Rows are points. The last column is the point's height on a tilted bowl or saddle (a function of degree 2), plus a little noise. Count its main directions that bend up, bend down and stay straight.

Points (10 x 3):
[[  1 -28  27]
 [-17  46  24]
 [-32  -3  27]
 [  4 -32  29]
 [-26 -95  95]
 [  2   5  14]
 [  1 -22  24]
 [  8  21  11]
 [ 15  43  12]
 [-66  14  36]]
Directions: 1 up, 0 down, 1 straight

Points, 17 rows:
[[-95 -46  34 -80]
 [  1  42 -55 -23]
 [-43  43  -6 -21]
 [ 72 -48  -8 -50]
 [-18  -4   4  -4]
 [-53   4  15 -22]
 [-17 -81   9 -50]
 [ 37 -26 -82 -51]
 [-86   5  70 -80]
 [ 23  42 -16  -8]
 [-52 -39  71 -65]
 [  9  17  21  -2]
 [-15 -18  44 -20]
 [ 32 -21   2 -12]
 [-15  28  -4  -4]
 [ 42 -73 -51 -63]
 [ 11  38 -47 -18]]
Directions: 0 up, 3 down, 0 straight

Points (21 x 5):
[[ 49   6   5  95  82]
 [ 18  19  13  -1   9]
 [ 44  -7 -34  -3  24]
 [ 13  16 -38  -8  14]
 [-36  31 -29  21  15]
 [-42 -17  27  25 -13]
 [  8  64  25  28  22]
 [-24 -37  35 -22  -1]
 [ 40 -22 -29 -32  17]
 [ 12  -9  12  36  11]
 [-13 -23  26  39  -1]
 [ 58 -14   2  18  40]
 [  5  45 -55  48  57]
 [-39  17   6  43   0]
 [ 43  51 -33  -5  40]
 [ -9  15  72 -21   1]
 [-34  12   6  33  -3]
 [ 13  34 -56  45  51]
 [ 12 -10 -40 -29   7]
 [ 80 -71  27  37  95]
 [ 11   2  38  13   4]]
Directions: 3 up, 0 down, 1 straight

Points:
[[-42 -37  31  36  -3  16  16]
 [ 11   9 -42  33 -55  41 -16]
 [-12   2   3  -4  14 -23 -11]
 [ 13 -22 -15  14 -43  55  32]
 [ 24 -82 -58  -3   6  27  66]
 [-51  12 -78  13 -25 -22  -6]
 [ -8   6  12   5   9  66  13]
 [ 35 -28 -20  35  32 -64  17]
 [  8   3 -17 -33  -6   9   9]
 [-25 -15 -18  20   8 -16 -12]
 [ -5  -4  37 -21  35   3  -9]
 [ 41 -64  15  -5  -4  -4  39]
 [ 37   1 -33  50 -28  10  -3]
 [ -1  52   3 -16  28   9  -1]
 [-83 -44   2 -41  -3  21  63]
 [ -5 -40 -21  13  27  -3  -6]
 [-95  -9  42 -47  29  36  71]
 [-19 -36 -34   7 -16  14  10]
 [  5 -28  29 -42  12  -9   1]
 [ -5 -36   7  55  32  14   1]
 [ 33 -55 -21  31  23  78  61]
 [-31  19   1   4  -8  33  -8]
 [-37  37 -45 -10  25  14 -11]
 [-63  -1  -7 -23 -56 -15  51]
 [ 14   6 -35 -10  25 -30 -12]
 [  8 -14  12 -22 -41 -28  44]
 [-33  31  51  92 -34  11 -20]
 [ 42 -34 -43 -15  11  -3  17]
 [  3  47  -3  31  41  20 -10]
 [ 36  31  15   7 -32  -2  26]
 [-20   0 -20 -27  54  16 -16]
 [  3  -5 -15 -32 -26  -4  23]
 [-63  34 -15   2   2  53  -5]
 [-11   4  20 -54  62   8 -24]
 [-30  38 -36  11 -27  60 -26]
 [ 70  39   1  -8  12   6  31]
 [-28 -10 -29 -21 -19 -12  12]
 [-34  26  21  19 -29  -6   0]
 [ 81  -9  40 -25 -40 -24  95]]
Directions: 5 up, 1 down, 0 straight
